Every row gives one point. To make a cloud, some directions were put in groups of two or more. Within a group, all points are equally far from the middle, so they leave a hole (a ring in 2 directions, a hollow ball in 3). The other directions are filled evenly. Then the cloud was stretched, turned, moved and blurred a little. Count the holes, and give their numbers of directions, smallest first.

Cloud (15 x 2):
[[ 16 -25]
 [ 60 -29]
 [ -1  18]
 [ -9   8]
 [ 57 -46]
 [-43  33]
 [ 58  -6]
 [  6 -27]
 [-31  12]
 [  1 -24]
 [ 36 -26]
 [ 15   8]
 [ 47  28]
 [-21  38]
 [ 37  37]]
Holes: 0

Cloud, 14 rows:
[[-37 -44]
 [ 48 -34]
 [-49 -15]
 [-39  20]
 [-42 -39]
 [ 36  41]
 [ 30  43]
 [-37 -42]
 [ 15  46]
 [ 55  25]
 [ 56 -23]
 [ 59 -19]
 [ 22  46]
 [ 59 -20]]
Holes: 1 (2)

Cloud (20 x 3):
[[-17  20  15]
 [ 18  17  47]
 [  7  42  -5]
 [ -8  -5  48]
 [ 21   2  -4]
 [ -6  -4  27]
 [ 29 -29 -28]
 [ 16 -14 -28]
 [ 18 -25  26]
 [  5  60   4]
 [ 40 -10 -39]
 [  2 -26  23]
 [ 32 -23  15]
 [ 29   4  56]
 [-24 -16  34]
 [ -3   0 -13]
 [ 26  28  26]
 [ 34 -45  -1]
 [ 22  39  -3]
 [-14   6 -24]]
Holes: 0

Cloud:
[[-14 -58  -9 -11]
 [ 27  40  25 -21]
 [ -4  -5 -18  58]
 [ 18  -4  -4  60]
 [-27  -2  -2 -53]
 [-25 -19  47 -17]
 [ 36  23  36 -13]
 [ 12 -18 -53   8]
 [ 32  45 -19 -10]
 [ 35  -9  -8 -45]
 [ 39  38 -16 -20]
 [ -7  17   0  56]
 [ -2 -55  -8  22]
 [ 45   5 -18 -33]
 [ 48   1  22  24]
 [-49 -17   0  24]
 [ 26  27 -18  44]
 [ -8 -15 -53 -10]
 [-16  21  12 -50]
 [-22  41 -12 -13]
 [ -1  13  54  12]
 [-31  -8  35  36]
 [-27  12 -27 -38]
 [-26   3   3  52]
 [ 36  22 -20  41]
 [ 41  34 -28  -2]
 [ 13  47 -26   2]
 [-42 -32 -16 -24]
 [-19 -56   0 -18]
 [-44 -33  21 -18]
 [-22  18  47  -4]
 [-29   5  22 -45]]
Holes: 1 (4)

Cloud, 55 rows:
[[ 35  24   5  -7   5   0]
 [ 18  -3 -24  27 -10 -29]
 [-17 -13  19  51 -33   8]
 [-47 -32  -3   9  -7  28]
 [-40 -20 -10  56 -23  16]
 [ 40  31  -8  12 -16 -37]
 [-19  -4  17   5 -28 -27]
 [ 38   5  14  14  23  13]
 [ -5 -39 -39  -5  38  -3]
 [-60 -23 -17 -16  -7  -9]
 [ 15  -5   0  33 -15  45]
 [ 18   1 -14 -32  13  18]
 [-11  34   1  18 -29  38]
 [ 11  -7 -31  35 -40 -11]
 [  9   2  10 -43  26   1]
 [ 34 -11 -18  39 -37 -18]
 [ -2  24  22  14 -35 -26]
 [  8  31  -1 -17  -2 -11]
 [  2   6 -32  10 -41 -23]
 [  9  19  12 -26 -36   8]
 [ 20  21 -14  24  20 -34]
 [-14  13  13  26 -46 -23]
 [-11   4  -3 -13 -30  44]
 [ -2 -29  16  -4 -47 -37]
 [ 31  22 -19  21 -30 -32]
 [ 28  -9 -20  27  21  22]
 [-26  -7 -35  47  20  -5]
 [ 10  -5 -38  37  26   7]
 [-15   8   1 -19 -33  35]
 [-11  -8 -53 -18  40   6]
 [-27 -19  13 -24 -25 -30]
 [ 27  -9  25  41 -13  21]
 [  0  -5  35  19  10 -52]
 [ 21   7  45   0   1 -24]
 [  9 -34   7  45  17  15]
 [  3 -33  17  17 -20 -37]
 [ 12  21  30   4 -31  -3]
 [ 37   2 -23  36  15  -9]
 [-30 -43 -16   7 -24  21]
 [-13  24 -41  43 -27   7]
 [-35   6   3 -32 -20  -4]
 [ 23  -8 -25  60  -9  -1]
 [-24  -7  15 -38 -15 -32]
 [ -6 -16 -52   7  -7  46]
 [-16  22 -51 -12 -26  10]
 [ 10  11  15 -10   6  14]
 [ -4 -37 -29  29  32  17]
 [ -8 -16  -8  -2  33  44]
 [-17 -38  22  -4  17 -11]
 [  5 -20  24  53 -31   6]
 [-16  23 -15   3   6 -21]
 [  9   5  23  23 -21  26]
 [  5 -13 -45 -18  -8 -14]
 [ 24  24  -6  12 -17  33]
 [ 31 -27  -9  32  -5   4]]
Holes: 1 (3)

Cloud (84 x 8):
[[ -5  13 -24  -2   3  15 -35 -42]
 [ 17 -20  19  17 -40 -23  18 -24]
 [-31  15 -37 -28  28   7   5   8]
 [ -9 -23  26 -30  28 -18 -11 -35]
 [ 10   7  35 -20   9 -15 -12 -39]
 [-22 -11  -1 -15  57  -1 -16  -9]
 [ 11  13  -3  16 -11  60  16   9]
 [-11  36  21  13 -11  30   7 -28]
 [-12  12  21  20  -2 -54  -5 -13]
 [-29 -11   6 -29 -28   1   7 -39]
 [ -5 -31  -6 -11 -16 -30  27 -36]
 [  1 -27  10 -41  -9   0 -14 -40]
 [  9  41 -31  10  38   9 -11   7]
 [-11  14  20   4 -14  10  27 -44]
 [-19 -48 -21   2  -3 -12   3  -7]
 [-37 -32  -5 -12   4  26 -22 -21]
 [  9 -13  36 -15 -24 -29 -20  -4]
 [ -9 -24 -12   8  32  48  -7  17]
 [ -3  -4  -2  24  30 -16  35  25]
 [ 36 -14 -18  37  18   0  -6   7]
 [ -4  30 -18  -4  17  53  11   6]
 [  4  17  -2   3  25   4  14 -53]
 [-13 -11 -13  10  16  16  54   2]
 [-21 -37 -19 -18  20  35  -9  -3]
 [ -6 -20   3  12   9  34 -24 -46]
 [-21  26  20  42  17  -2  17  13]
 [ -7 -18  21 -42  -2  27  16  -3]
 [ 40 -18   3  16  33  24   1 -27]
 [  0  -4   0 -18 -31  21 -20 -35]
 [-30  10 -12 -14  19  -7  34 -21]
 [-15  15   1  -8  -7 -40 -40   2]
 [-13  28  17 -28   8 -21 -11  21]
 [  6   6   8 -11 -11 -46 -30 -28]
 [  3 -34 -25  18  40  34   9  -2]
 [ 29  -7  -6   8 -28  42  10   1]
 [ 20  28 -31  13   2  14  -4 -33]
 [-44 -23  -2  -5  19  15 -16 -41]
 [-31  -3 -20 -39  12   4 -32 -31]
 [ 19  11   0 -33  -8   2  10 -35]
 [-24  -7  11   9 -38 -24  23   5]
 [  5  23  29 -28 -18  15  -9 -18]
 [ 23  -3  15  31  41  -2   5 -35]
 [-41  -2  24  10  17 -35 -10 -10]
 [  1 -31  18 -18  14   7  26  32]
 [-45   4   8  22  15 -23  -1  12]
 [-10 -16  22  15 -27  20  40 -24]
 [  9  10   4  -2  56  24 -12 -17]
 [-16 -29  36  31 -12  23   5   8]
 [ -4 -27   5  10  58   0   9  -6]
 [  6 -32 -12  19  -5  -2  47 -26]
 [ 13  39  -5   8 -12 -16  12  32]
 [ 29   4  32  43   6 -13 -12 -12]
 [  8  -4  19 -40  -1  -4  20 -27]
 [  1 -39   2  -9  19  51  -6  -4]
 [ -8  -1 -27 -15  41  37  15 -19]
 [ -7 -18  25  -6 -29  -3 -35  -9]
 [-13  16 -12 -47  30   5  -1  -4]
 [-13 -26 -17  -2 -23  14 -19 -33]
 [-26  41  15  28   6  22   0  21]
 [-21  -1  25  42  17  -5 -25 -27]
 [ -7   0  25 -30 -11  -5  32  13]
 [ -3  -8 -11 -54  -5   2  11 -14]
 [ 15 -20 -19  31   7 -25  23  20]
 [-31  28  30  19 -12 -15 -14 -35]
 [-20 -20 -23  12  -5 -17 -29  -7]
 [-13  11  10  36  19  10 -36  16]
 [-14  19   9 -10   5  51  21   9]
 [ 13  23  -6   6  -4 -45  -4 -32]
 [ 25  -1  24  39  -5  -7  -7  27]
 [  3  27  29  49  11   5  19 -11]
 [ -6 -50  41 -12  -1   8   2 -15]
 [-45  28  24  14   2 -13   4   2]
 [ -5 -13  19   4  23   9  40  29]
 [ 33 -28  31  42 -12  11  17  -9]
 [  5  -2  24  20 -43  28  19   9]
 [ -7   5   3 -10  11  31 -49  -6]
 [ -8  25  11  -6   3  46  23 -15]
 [ 26   3  13   0  29 -17 -30   8]
 [  1  27  19  27   3 -19 -39   5]
 [ 26 -44  18 -13  21  26  15   6]
 [ -3  57  16   5  -3  -3 -14 -13]
 [-36   7   7  17   6 -15  34  11]
 [-51   4 -12 -13   9   7  19  12]
 [-24  -7  24   9 -33  11 -16  16]]
Holes: 1 (8)

Cloud:
[[-24   2  -2  -1  16  14   7   3 -23]
 [-20 -36  14 -17  12  20  24 -12 -14]
 [ 13 -11 -27  -2 -15 -16  25  -3 -13]
 [  1 -36  -4 -26  11  -8  39 -11   7]
 [  5 -15 -33  -9 -23 -13 -23  -2   9]
 [ 20  35  -2  21 -35  32  22 -19 -10]
 [ -4  16  34  14  -7   6  38 -16 -12]
 [ 21  14  19   5 -23 -12 -18  17   4]
 [ 10  24 -19  23  13  -4   0   8 -13]
 [-21  29  19  -2 -11  28   2 -25   6]
 [-33  27 -22  -5 -18  -2 -23   5 -26]
 [ 36 -19   5 -21 -19  -4   7  33  -8]
 [-18  -9  10  20 -35  14 -13 -11  40]
 [ 31  -3   2  -6  16  -7   2  -6 -28]
 [ 24   2  29 -41  -6  37 -20  14  14]
 [-23 -30 -13  29   5  -5  -6   2  37]
 [ 30  -5  -2 -31 -15 -17  13  13 -25]
 [ 42 -31 -24  -6  -3  19  22  20  -8]
 [ -4  -4  14  -7 -34  -8   5  -4  39]
 [-18 -17  -9 -14  14 -14   7   8  16]
 [ 15 -15 -22 -20 -27 -19  26  31 -10]
 [ 30 -13 -20 -32  -1   9  23  12 -27]
 [-29   2 -19  10 -47  11  -1  -7   5]
 [ -3  -8   8  -3  -7  34  -2  13 -30]
 [ 12  29  -8 -21   9  -8 -19   6  -5]
 [ 36 -15 -10  -3 -32  -6   9   9   8]
 [-29  -9  10 -11  -9  22  13 -22   0]
 [ 11 -54 -19  24 -16 -21   2  20 -11]
 [ 38   7 -17  -1  -6   2 -24  -7  -1]
 [ 17 -21 -31  -6 -24  11  12  20  46]
 [ 25 -26   2  14  -3  -8 -35 -22 -21]
 [-21  -2   1 -17  23 -12  14 -12 -20]
 [ 22  -9   0 -27 -11 -20   3  28 -11]
 [  6   9   4 -16 -32  30  -4 -27 -35]
 [ 19 -14   1 -14 -45  21  26  16 -12]
 [ 22  35 -25 -18 -22   9  10   0  -3]
 [ 33   6 -15 -17 -14  17  27  28 -15]
 [-21   8 -24 -11  14  -6  19  40  10]
 [ -8  11  10 -25 -31  23  41 -23 -13]
 [-20  16 -24  33 -15  22  17 -37  -8]
 [ 25 -51 -11 -20 -30 -41  -2  16  -2]
 [  2 -25   2  11  25  -9  31  -6   2]
 [ 19 -51   1  -3  -8  10 -10  -1 -30]
 [  5 -47  21 -28 -23  18  -4 -48  -7]
 [ -3 -32 -10  28 -26 -10 -13   3 -19]
 [ -2 -16  -4 -10 -60   6   2  20   4]
 [-14 -24 -14  -1 -12  -3 -34  23  -2]
 [  0 -45  29 -25  -4  -3 -20  -5 -31]
 [ -8  15  -4 -19  24   0 -17 -19   9]
 [ 24 -47 -11  26 -12   8   2 -13 -18]
 [-22  -5   3 -18 -44   5  44   2   1]
 [  6 -27 -13   8 -14 -28 -30   2 -10]
 [ -4   2  -9 -15 -52  14   1  10  34]
 [ 23 -34 -26 -18 -15  -2  10  10  -2]
 [ 18   7 -18  30   7   0 -21  -2  -9]
 [-30 -25 -18  12 -20 -13  41 -23 -22]
 [ -5  30 -10 -10   8 -24  -2  10  -9]
 [  1 -35   1  -4  18  -9   5  10 -17]
 [ -3 -32  -1   9 -53  14  15   9  13]
 [ 41 -38  -9  11   8   8  -4   9 -13]
 [ 20 -10 -19  39 -26 -38   4 -14   5]
 [  7   8  -7 -24  19   3  23  25 -12]
 [-31 -22   0 -27   8  -2 -13   9  -1]
 [  0 -24   5   3  24 -18  25  -1 -11]
 [ 20   2   6   9  14 -27  -3 -10 -21]
 [-36 -13  26 -10 -16 -34 -36 -22  -4]
 [ 19   0  22 -10 -21 -42 -24  12   5]
 [ -6   4  24  28 -26   5 -17  -7  41]
 [  2 -50 -20   2  -8 -11  30  -5  19]
 [ 29  11 -28 -24   4  27  30  16 -27]
 [ -8  -7  -6  24   3   9  30 -53 -16]
 [ 25 -32 -36  11 -11  17  31  18  18]
 [  5   1  25 -13  -8  36   2  10  15]
 [ -5   8 -32 -21 -20  -9  20  -3  19]
 [ 28 -18 -22  13  -7  23 -22 -33   8]
 [ 19   0  -3  10  -1  -6   1 -32  36]
 [ -5  22  14   4 -28   6  10  18 -31]
 [ 54 -34   6 -26 -24  -2  10   7 -12]
 [ 16 -11  -1  15 -57  -2  -2   6  25]
 [-29  -6   6  -4  -7 -15 -27   3 -15]
 [ 27  22  15   1 -23  -1  -5  11 -13]
 [ 36 -12  10  20 -44  21   5  -3  -2]
 [-26 -14 -15 -15  15  16  19 -10  10]
 [-27   8   9  24   1  -8   1  -6 -31]
 [ 42 -25 -13  -1  -9   0   2 -30  -1]
 [ 33  -2 -26 -31 -11  16  -1  15  -1]
 [ 25 -34  10 -43  14 -17  18  11 -33]
 [  2   8  18 -15 -27 -20  25 -25  12]
 [ 26   3 -31  18 -18  13   6  -1  35]
 [ 13   7   4  25 -11 -24  22 -30  25]
 [  0 -23  10  44 -35 -18 -28  -6 -18]
 [ 17  12  36 -13  -3 -22   6 -11  -6]
 [-19  44  13  26 -17 -15  15  19   7]
 [ 46 -27   6 -22  -5 -19 -23 -10 -16]
 [ 27 -45  -5  22  -7  12 -15  -6 -20]
 [  1 -21  16  16 -30  -4  -3  -2 -38]
 [-30 -11 -17  35 -49   7  41  13  -3]
 [  3   9 -18  28 -50  22  23  24  19]
 [-30   9   4   9  16  19  11 -15 -13]
 [ -1 -22  -9  28 -53  17  -4  16   9]
 [  8 -12  17   9 -47 -19  14  19 -28]
 [-24  -9 -23  19 -34  24  37   3 -18]
 [ 27  15  15  -7   0  20 -19  16  31]
 [ 23 -11   6 -26   4  21   6   4  39]
 [-13  19  26   5 -29 -13 -29  -1 -15]]
Holes: 2 (2, 2)
